Each row of a before or after table is a point. One or more steps were done to the points. Then noise was added and the rows were shuffled. The steps act on how far a point lies along the listed directions, d1 being the first. What was done? A step turns or swaps two directions, mirrors them in a line or flattens them onto one, adds a multiple of one to another, or multiplies one. Angles are multiples of 10 degrees, from the lower direction toward the higher: turns from -170 to 170, lines from 10 to 170 but not 90. Use the fewest steps. Two steps may share a direction if one is a turn and the other turns, adds or multiplies; they go together, in the order done. Otherwise the lowest direction goes first.

Directions:
(1): [-0.26  0.49  0.21]
(2): [-0.08 -0.26  0.53]
(3): [0.53 0.20 0.18]
Before (10 x 3)
[[ 0.05 -0.27  0.06]
 [-0.28 -0.58  0.03]
 [ 0.74  0.12  0.51]
 [ 0.29 -0.02  0.36]
 [-0.38 -0.52  0.77]
 [ 0.68  0.11  0.38]
 [-0.31 -0.07  0.09]
 [-0.28 -0.15 -0.02]
 [-0.18 -0.07  0.04]
 [-0.12 -0.25 -0.02]]
After (10 x 3)
[[-0.19  0.20  0.16]
 [-0.16  0.07  0.13]
 [-0.26  0.10  0.18]
 [-0.28 -0.21  0.94]
 [ 0.46 -0.60 -0.03]
 [-0.04  0.36  0.54]
 [ 0.00  0.19  0.23]
 [ 0.19 -0.37  0.15]
 [ 0.12  0.05  0.24]
 [ 0.49 -0.76  0.02]]
Steps: mirror d1 and d3 in the line at 130 degrees

Directions:
(1): [ 0.76  0.37 -0.10  0.14  0.21 -0.27  0.21 -0.16]
(2): [-0.16  0.23 -0.33  0.26 -0.56 -0.37 -0.33 -0.34]
(3): [ 0.07  0.09 -0.02 -0.06 -0.37  0.61  0.43 -0.47]
(4): [-0.16 -0.46 -0.12 -0.16  0.35 -0.34  0.18 -0.63]
(5): [-0.15  0.26  0.46 -0.45 -0.29 -0.44  0.37  0.06]
Before (12 x 8)
[[ 1.25  0.51  0.18  0.02  0.48  0.57  0.55  0.23]
 [-0.46 -0.03  0.30 -0.24 -0.21 -0.32 -0.13  0.36]
 [-0.37  0.63  0.66 -0.68 -0.89 -0.19  0.25  0.11]
 [-0.10 -0.23 -0.54  0.22  0.15 -0.48 -0.14 -0.08]
 [-0.44 -0.28 -0.06  0.02 -0.20 -0.10 -0.07 -0.22]
 [-0.30  0.08  0.11 -0.11 -0.13 -0.70  0.03 -0.29]
 [ 0.08 -0.12  0.23  0.04  0.53  0.46 -0.10  0.89]
 [-0.06  0.05 -0.07  0.15 -0.32 -0.02 -0.07  0.05]
 [-0.22 -0.10  0.04  0.38 -0.22  0.18 -0.41 -0.02]
 [-0.39  0.33  0.29  0.03 -0.60  0.41  0.11  0.16]
 [-0.16  0.00 -0.15  0.16 -0.17 -0.12 -0.52  0.23]
 [ 0.11  0.25 -0.12  0.34  0.01 -0.11 -0.08  0.40]]
After (12 x 8)
[[-0.39 -0.40 -0.01 -0.27  0.26 -0.44  0.20  0.24]
 [-0.01 -0.08  0.15  0.01  0.01  0.21  0.12  0.26]
 [ 0.29  0.24  0.34 -0.27 -0.08  0.09  0.50  0.06]
 [ 0.30  0.40  0.28 -0.33 -0.41  1.13  0.58 -0.28]
 [ 0.05  0.03  0.31 -0.22  0.15 -0.03  0.01  0.49]
 [ 0.15 -0.24  0.15 -0.05  0.39  0.08  0.31 -0.04]
 [ 0.42  0.72 -0.04  0.32 -0.31 -0.61 -0.18  0.30]
 [-0.24  0.18  0.07  0.09 -0.18 -0.11  0.00  0.50]
 [ 0.33  0.29  0.08  0.32  0.02  0.72  0.21  0.19]
 [ 0.21 -0.06  0.34  0.12  0.38  0.09 -0.11  0.38]
 [-0.32 -0.21  0.35 -0.34  0.04  0.17  0.52 -0.34]
 [-0.26  0.40 -0.63  0.58 -0.93  0.00 -0.87 -0.17]]
Steps: turn d1 and d2 by 140 degrees; turn d3 and d5 by -70 degrees

Directions:
(1): [ 0.20  0.27 -0.02 -0.24  0.02 -0.36  0.29  0.09 -0.43 -0.49 -0.39 -0.15
  0.55  0.58]
(2): [ 0.05  0.17  0.14  0.20 -0.05 -0.83 -0.21  0.50  0.39  0.31 -0.04 -0.25
  0.34 -0.36]
Before (13 x 14)
[[-0.03 -0.19  0.04  0.01  0.18  0.14  0.17 -0.04 -0.19 -0.40 -0.14 -0.08
   0.11  0.22]
 [ 0.08  0.09  0.17  0.00 -0.10 -0.13 -0.15 -0.05 -0.06 -0.13 -0.05 -0.23
   0.14 -0.06]
 [-0.25 -0.49 -0.15 -0.04  0.11  1.08  0.01 -0.51 -0.02  0.16  0.57  0.16
  -0.93 -0.33]
 [-0.08 -0.35 -0.14  0.01  0.05  1.12  0.11 -0.57 -0.15  0.01  0.18  0.44
  -0.62 -0.19]
 [-0.14 -0.05 -0.06  0.10 -0.11  0.34 -0.01 -0.13  0.00 -0.09  0.05  0.13
  -0.09  0.09]
 [-0.15 -0.36 -0.16  0.25  0.12  0.96 -0.10 -0.42 -0.08  0.15  0.26  0.43
  -0.78 -0.12]
 [ 0.10  0.26 -0.07  0.08 -0.10 -0.60  0.09  0.29 -0.13 -0.25 -0.11 -0.27
   0.51  0.32]
 [ 0.02  0.16 -0.09  0.02 -0.08 -0.30 -0.16  0.26 -0.05  0.02 -0.19 -0.01
   0.05 -0.12]
 [ 0.21  0.07  0.02 -0.21  0.04  0.05  0.08 -0.25 -0.27 -0.40 -0.26 -0.05
   0.05  0.55]
 [-0.11  0.25 -0.10 -0.16  0.08  0.09  0.12  0.00 -0.45 -0.55 -0.09  0.06
   0.12  0.44]
 [ 0.06  0.27  0.01  0.07  0.02 -0.15  0.28 -0.03 -0.15 -0.17 -0.14  0.06
   0.00  0.03]
 [-0.08 -0.05  0.06 -0.02  0.11  0.65  0.11 -0.33 -0.14 -0.31  0.03  0.07
  -0.57  0.25]
 [-0.21 -0.40 -0.16  0.04 -0.11  1.07 -0.28 -0.43  0.06  0.40  0.44  0.21
  -0.84 -0.23]]
After (13 x 14)
[[-0.16 -0.43 -0.17  0.10  0.00  1.27 -0.03 -0.61  0.03  0.17  0.30  0.50
  -0.84 -0.43]
 [-0.06  0.32 -0.12 -0.22  0.05 -0.04  0.19  0.03 -0.63 -0.71 -0.23  0.00
   0.32  0.63]
 [-0.24 -0.47 -0.17  0.38  0.11  1.15 -0.22 -0.47  0.11  0.37  0.46  0.50
  -1.04 -0.40]
 [-0.35 -0.64 -0.14  0.08  0.10  1.31 -0.17 -0.56  0.20  0.49  0.82  0.23
  -1.25 -0.64]
 [ 0.06  0.19 -0.09 -0.01 -0.07 -0.33 -0.14  0.26 -0.07 -0.02 -0.21 -0.01
   0.07 -0.09]
 [-0.15 -0.04 -0.04  0.11 -0.11  0.36 -0.01 -0.10  0.02 -0.05  0.08  0.12
  -0.12  0.05]
 [ 0.18  0.39 -0.06  0.03 -0.10 -0.77  0.21  0.33 -0.29 -0.43 -0.27 -0.34
   0.72  0.53]
 [-0.11 -0.09  0.08  0.01  0.09  0.67  0.11 -0.34 -0.09 -0.26  0.03  0.07
  -0.61  0.18]
 [-0.33 -0.59 -0.17  0.17 -0.13  1.29 -0.47 -0.48  0.34  0.73  0.67  0.31
  -1.17 -0.59]
 [ 0.26  0.16  0.00 -0.28  0.04 -0.03  0.20 -0.20 -0.42 -0.55 -0.40 -0.12
   0.23  0.77]
 [ 0.08  0.12  0.14 -0.02 -0.10 -0.15 -0.11 -0.04 -0.10 -0.16 -0.08 -0.21
   0.16 -0.04]
 [ 0.01 -0.15  0.04 -0.04  0.19  0.06  0.24 -0.01 -0.28 -0.48 -0.22 -0.08
   0.21  0.31]
 [ 0.08  0.32  0.02  0.04  0.03 -0.18  0.34 -0.01 -0.22 -0.25 -0.23  0.03
   0.07  0.15]]
Steps: multiply d1 by 1.6
